Each row is a point. Each copy is the shape, with its points in the same order, turned, moved and blurred by noise. Is it also mirrored, or only turned?

Shape, 6 rows:
[[-30   0]
 [ 26  26]
 [ 60 -10]
 [-23  11]
 [ 31 -53]
 [-29  20]]
Copy 1:
[[-10 -43]
 [ 19   7]
 [-13  45]
 [  0 -41]
 [-57  22]
 [  9 -48]]
Copy 1 is: mirrored
Copy 2, 6 rows:
[[-12 -37]
 [ 46 -22]
 [ 49  28]
 [ -1 -42]
 [  1  43]
 [  0 -53]]
Copy 2 is: mirrored

Shape (10 x 4):
[[ 33 -42 -28  -8]
 [ -8 -47  12   6]
 [ 32   3  20  34]
 [ 41  29  10  13]
 [ 17  -9 -20   2]
 [ 36  35  51  21]
 [ 10  46  16 -27]
 [ 24  12  16  45]
 [ -2 -17  39   3]
 [ 10 -24 -11   7]]
Copy 1:
[[ -1   6  16 -50]
 [ 24 -23  27  -7]
 [ 14 -16 -39  -4]
 [ -1  14 -49   1]
 [-16   3  -3 -17]
 [ 31   8 -60  29]
 [ -8  47 -24  35]
 [  6 -25 -47   7]
 [ 32  -6   5  20]
 [ -7  -7  11 -22]]
Copy 1 is: only turned
Copy 2, 10 rows:
[[ 28 -20  39 -32]
 [ -9  20  27 -45]
 [ 12  27  21  22]
 [  6   1  15  40]
 [ 17 -14  13 -12]
 [-20  30  22  53]
 [-37 -27   0  37]
 [ 14  32   5  25]
 [-31  25  28 -10]
 [ 10   0  18 -25]]
Copy 2 is: mirrored

Shape, 11 rows:
[[-12 -22  55  35   5 -21]
 [-25 -26 -11  -4  16 -25]
 [ -9  21 -12 -25 -31 -19]
 [ 47  -5   2 -30   1 -23]
 [  5  -8 -20  24   5  -5]
 [ 60 -11 -11 -17 -41 -22]
 [ -4  -6 -15 -25  -2 -28]
 [ -6  17 -15 -15   7  11]
 [  1 -29 -20 -25  10   5]
 [ -7 -13 -12 -30  17 -13]
 [-20  39 -13 -22   6   7]]
Copy 1, 11 rows:
[[-42 -26  31  -6 -53  10]
 [-20 -21  15  -5   2 -40]
 [ 33  -4  13  39 -11 -15]
 [ 20 -50   1   6  14  13]
 [ -4   4  18 -17   6  -9]
 [ 18 -30  16  40  39  39]
 [ 13 -26   5  15   8 -30]
 [ 26   7 -12   0 -14 -17]
 [ -8  -9 -24  -1  15 -16]
 [  6 -26  -7  -3   2 -33]
 [ 42  10  -7   7 -29 -29]]
Copy 1 is: only turned
Copy 2 (11 x 6):
[[ 53  20  16 -19  -8 -34]
 [ 27 -22 -32   5  -9  -5]
 [-25 -25   1  24  19 -22]
 [-18 -50  22 -25 -30 -21]
 [  2  -4  -8 -18  -5  17]
 [-22 -51  40 -26   0   4]
 [ -3 -38 -13  11  -4 -19]
 [-31   6 -13  16 -19  -9]
 [  1 -26 -16  14 -35  10]
 [ -1 -30 -24  10 -26 -16]
 [-35   4 -20  33  -6 -32]]
Copy 2 is: mirrored
Copy 3 (11 x 6):
[[-13  -1  -5 -41  58 -15]
 [ 17   4 -30  18  26  21]
 [-22   3 -19  35 -12 -29]
 [ 29  35  11   9 -14 -29]
 [ 13 -19 -14  -9  -3   7]
 [ 20  34 -13  -7 -39 -50]
 [ 11  10 -12  27  10  -5]
 [-14 -11   7  25 -11  19]
 [ 11  23  -8  11  -5  23]
 [  8  20  -1  26  12  14]
 [-27 -13  19  34  -6   9]]
Copy 3 is: only turned
Copy 4:
[[ 11   2  31  60  21 -38]
 [ 19  11  15   5  21  13]
 [  8 -46   8 -21 -15   4]
 [ 47  -8 -30  -2 -16 -24]
 [ -9   0 -11  26 -12  14]
 [ 33 -48 -53   7 -19 -18]
 [ 30 -12   5 -16   4  12]
 [ -8  -1   2 -18 -16  -4]
 [  7   9 -26 -20  17   1]
 [ 25  10  -6 -17   6   5]
 [ -6  -6  26 -29 -30  -1]]
Copy 4 is: mirrored

Shape:
[[ 29  -3  36  17  26   4  23  -4]
 [-16 -38 -30  50 -28  22 -11   2]
 [  4  -9 -24  15 -32 -12  -9  34]
 [-11 -19  34  -5   7 -14  17 -20]
 [-23 -23 -30  15  -2   9   6  32]
 [-24 -10  -3  26 -31  26 -10  30]
 [ -1 -17  -1   4   4 -13 -23  39]
 [-12  12  31  16  29 -10  20 -31]
 [ 15   1  -8 -36  14   4 -20   6]
 [ 33  18  21   9   7  -7  34   8]
 [ 16  13 -10   6  17 -15 -21  21]]
Copy 1 (11 x 8):
[[ 26  17  14  28  22  13  34 -28]
 [-39  -8 -32  22   6  15 -43 -37]
 [-17 -12   7  15  10  21 -42  14]
 [ 24 -17  -1   6 -15  25  29 -25]
 [-29  -3  18  -3  -5  15 -35 -27]
 [-44  -5   1  36 -17  12 -25  -9]
 [-23   8  13  -6   7  38  -7   8]
 [ 13 -20   5  10   8  -2  50 -31]
 [ 11  25   6 -21 -16   1   2  22]
 [ 32   3  37  32  24  -1  15  -6]
 [-14   8  15  -9  27   4   3  16]]
Copy 1 is: mirrored
Copy 2 (11 x 8):
[[ 16  -5  28   2 -11  45   2  14]
 [ 43 -13   8 -17  56 -18   5 -41]
 [ 25 -12 -35   4  35 -15 -20  -2]
 [-18   4  18 -32  -7  15  -5   7]
 [ 13   0  -6   5  60 -12   3   3]
 [ 37  28  -7  -1  42 -16  -2 -18]
 [ 25  -6 -15 -11  23 -19 -11  35]
 [-16   2  46 -10 -17  13 -15   0]
 [ -2 -12 -16  10 -12 -22  25  28]
 [  7  -6   1  19  -8  40 -12   7]
 [ 21 -21   0  22   5 -18 -11  28]]
Copy 2 is: only turned
Copy 3, 11 rows:
[[ 47  17  27  -6  24  -6 -13  -9]
 [-28 -53  33 -34  -1  19 -20   5]
 [-33 -29   5   3  15 -16 -30   8]
 [ 32  -7  52  19  16   1  12  14]
 [-26 -41  20 -20  31 -14   7  -5]
 [-31 -30  11 -11  28  27  -7  10]
 [-13 -17   4  -7  29 -25  -8  34]
 [ 31  27  58  -5   9  -2  15  -6]
 [ 10  -6 -12   9  -4 -28  19  13]
 [ 25  22  21  11  26 -16 -24 -24]
 [ -8   9  -1 -12   9 -34 -10  16]]
Copy 3 is: only turned
